Each row of a before or after table is a point. One or more steps were done to the points. Then noise was added and the rows were shuffled. The steps act on columns, c1 being the first. What was done? A step turns or swaps two columns, mirrors them in a line or flattens them onto one, adds a multiple of one to another, or multiplies or shifts one. Angles are multiples of 10 degrees, from the lower column toward the higher: turns from -170 to 170, lines from 10 to 170 but not 90. Use the fewest steps. Two steps may share a column if one is a turn and the other turns, adds or multiplies; they go together, in the order done. Otherwise the lowest column goes first.

Before (9 x 3):
0:  0.007  0.009 -0.033
1:  0.014 -0.033  0.004
2: -0.025  0.008 -0.042
3:  0.000  0.012 -0.032
4:  0.018 -0.002 -0.004
5: -0.029  0.014  0.017
6:  0.025  0.002 -0.009
7: -0.001 -0.005  0.019
8:  0.020 -0.018  0.014
After (9 x 3):
0: -0.027 -0.033  0.011
1:  0.062  0.009  0.021
2: -0.040 -0.004 -0.010
3: -0.001  0.014 -0.033
4: -0.055 -0.019  0.010
5: -0.013  0.001  0.026
6: -0.014 -0.002  0.017
7:  0.070  0.012  0.015
8:  0.121  0.007 -0.001
Steps: turn c1 and c3 by 120 degrees; multiply c1 by 2.5

Before, 8 rows:
0:  0.007 -0.012  0.002 -0.028  0.012 -0.028
1:  0.026 -0.023 -0.022 -0.032 -0.011  0.007
2: -0.010 -0.020 -0.020 -0.018  0.007 -0.019
3: -0.045  0.102 -0.023  0.021  0.018  0.028
4:  0.041  0.001 -0.027 -0.026  0.008 -0.025
5:  0.027 -0.004 -0.012 -0.006 -0.031 -0.024
6:  0.012 -0.019 -0.032  0.015  0.013 -0.010
7:  0.027 -0.020  0.030 -0.021  0.018 -0.008
After:
0:  0.011 -0.019  0.036  0.002  0.012  0.018
1:  0.028 -0.021 -0.038  0.003  0.017  0.023
2:  0.041  0.002  0.011  0.035  0.008 -0.026
3:  0.007 -0.012 -0.013  0.023  0.010 -0.009
4: -0.011 -0.019  0.008  0.024  0.008  0.012
5:  0.028 -0.004  0.007  0.011 -0.029 -0.018
6:  0.027 -0.022  0.004  0.038 -0.010  0.042
7: -0.044  0.102  0.029 -0.005  0.019 -0.127
Steps: add -1.5 times c2 to c6; turn c3 and c4 by -150 degrees

Before:
0: -0.050  0.047 -0.026  0.001  0.003  0.056 -0.024 -0.079  0.013
1:  0.021  0.029 -0.017 -0.024  0.046  0.019 -0.014 -0.009  0.009
2:  0.032  0.050 -0.004 -0.036 -0.001  0.020  0.006  0.014  0.011
3:  0.014  0.010 -0.008 -0.003  0.010  0.033  0.007  0.032  0.019
4: -0.043  0.027 -0.019  0.018 -0.012  0.026 -0.039 -0.033 -0.023
5: -0.018 -0.017 -0.009  0.013 -0.086 -0.007 -0.059 -0.018  0.031
6:  0.025  0.006  0.047  0.022 -0.022 -0.012 -0.017  0.020  0.032
7: -0.040  0.000  0.025 -0.003 -0.034 -0.043 -0.023  0.006  0.040
8: -0.034  0.043 -0.048  0.013 -0.006  0.059 -0.063 -0.033  0.027
9: -0.007 -0.020  0.017 -0.027 -0.038  0.012 -0.012 -0.003  0.032
10:  0.018 -0.008 -0.004  0.015 -0.020 -0.021 -0.012 -0.002  0.030
11: -0.021 -0.006  0.027 -0.024 -0.021  0.000 -0.048 -0.017  0.021
After (12 x 9):
0:  0.006  0.008 -0.006  0.010  0.010  0.032  0.012 -0.033  0.019
1: -0.008 -0.007 -0.004  0.025 -0.021 -0.001 -0.006  0.023  0.030
2: -0.026  0.028 -0.021 -0.020 -0.013 -0.032 -0.052 -0.026 -0.020
3: -0.010 -0.017 -0.009  0.008 -0.087 -0.017 -0.064  0.008  0.032
4:  0.025 -0.021  0.017 -0.011 -0.039 -0.005 -0.014 -0.012  0.032
5: -0.016  0.042 -0.048 -0.005 -0.008 -0.033 -0.072 -0.059  0.028
6: -0.014  0.047 -0.025 -0.037  0.003 -0.080 -0.040 -0.057  0.013
7:  0.030  0.030 -0.017  0.017  0.046 -0.009 -0.006 -0.020  0.010
8:  0.045  0.051 -0.003  0.014  0.000  0.014  0.017 -0.021  0.011
9: -0.007  0.000  0.025 -0.029 -0.034  0.006 -0.034  0.043  0.040
10: -0.012  0.005  0.046  0.036 -0.021  0.019 -0.008  0.012  0.032
11:  0.021 -0.008  0.026 -0.012 -0.020 -0.017 -0.052  0.001  0.022
Steps: turn c1 and c7 by 20 degrees; turn c1 and c4 by 70 degrees; turn c6 and c8 by -90 degrees
